Every row gives one point. Each copy is the shape, with its points in the same order, stretched, turned, moved and blurred by noise. Is it also mirrored, or only turned?

Shape:
[[-0.52,-0.08],
[-0.38,0.20],
[-0.10,0.25],
[0.57,0.27],
[-0.16,-0.87],
[-0.45,0.45]]
Copy 1:
[[-0.14,-0.45],
[0.19,-0.38],
[0.29,-0.11],
[0.38,0.58],
[-0.92,0.10],
[0.46,-0.55]]
Copy 1 is: mirrored
Copy 2:
[[-0.52,-0.25],
[-0.40,0.07],
[-0.14,0.14],
[0.50,0.17],
[-0.18,-1.02],
[-0.46,0.32]]
Copy 2 is: only turned

Shape, 7 rows:
[[0.14,-0.95,-0.20],
[0.14,-0.11,0.19],
[-0.06,0.66,-0.05],
[-0.50,-0.06,0.34],
[0.08,-0.43,0.25],
[0.36,0.46,0.16],
[0.34,0.61,-0.75]]
Copy 1:
[[0.53,-0.61,0.42],
[-0.11,-0.19,-0.05],
[-0.37,0.67,-0.40],
[-0.38,0.23,0.57],
[-0.08,-0.36,0.22],
[-0.43,0.07,-0.47],
[0.07,0.88,-0.80]]
Copy 1 is: mirrored
Copy 2:
[[-0.31,-0.81,-0.22],
[0.17,-0.13,0.21],
[0.45,0.66,-0.03],
[-0.27,0.25,0.51],
[-0.03,-0.38,0.27],
[0.66,0.21,0.11],
[0.72,0.52,-0.92]]
Copy 2 is: only turned
Copy 3, 7 rows:
[[-0.38,-0.74,0.34],
[0.07,0.06,0.16],
[-0.09,0.75,-0.20],
[0.29,-0.03,-0.41],
[0.11,-0.24,0.18],
[0.12,0.64,0.25],
[-0.80,0.81,0.14]]
Copy 3 is: mirrored

Shape:
[[0.00,0.04,-0.65,0.41,-0.23,-0.43],
[-0.11,0.27,0.61,-0.01,-0.17,-0.56],
[0.07,-0.15,-0.10,-0.42,-0.04,-0.02],
[0.05,-0.69,0.27,-0.29,0.02,-0.15],
[0.36,-0.39,0.61,-0.04,-0.21,0.23],
[0.61,0.18,-0.36,0.75,0.90,0.17],
[-0.14,-0.24,-0.24,0.57,0.36,0.54],
[0.12,0.22,-0.14,0.22,0.20,-0.44],
[1.10,0.10,0.74,-0.53,0.64,0.38]]
Copy 1:
[[-0.33,-0.55,-0.51,0.32,-0.16,-0.77],
[0.20,-0.25,0.81,0.43,-0.43,-0.33],
[0.12,-0.37,0.04,-0.27,-0.05,-0.16],
[0.22,-0.61,0.22,0.10,0.33,0.09],
[0.23,-0.26,0.27,0.41,-0.17,0.43],
[0.25,0.64,-0.93,0.62,0.46,-0.70],
[-0.43,0.18,-0.60,0.38,0.63,-0.15],
[0.14,-0.09,-0.02,0.33,-0.09,-0.68],
[1.34,0.74,0.21,0.07,-0.11,0.34]]
Copy 1 is: only turned
Copy 2:
[[-0.37,-0.05,-0.20,0.19,0.06,-0.57],
[0.06,0.32,0.45,-0.61,0.75,-0.44],
[-0.23,-0.14,-0.05,-0.35,-0.05,0.22],
[-0.16,-0.48,0.53,-0.30,0.19,0.27],
[0.41,0.01,0.69,-0.17,-0.04,0.37],
[-0.13,-0.04,-0.53,1.26,0.54,0.45],
[-0.38,0.28,0.15,0.72,-0.14,0.33],
[-0.17,0.04,-0.22,0.10,0.53,-0.21],
[0.72,-0.11,-0.19,-0.13,0.68,1.32]]
Copy 2 is: only turned
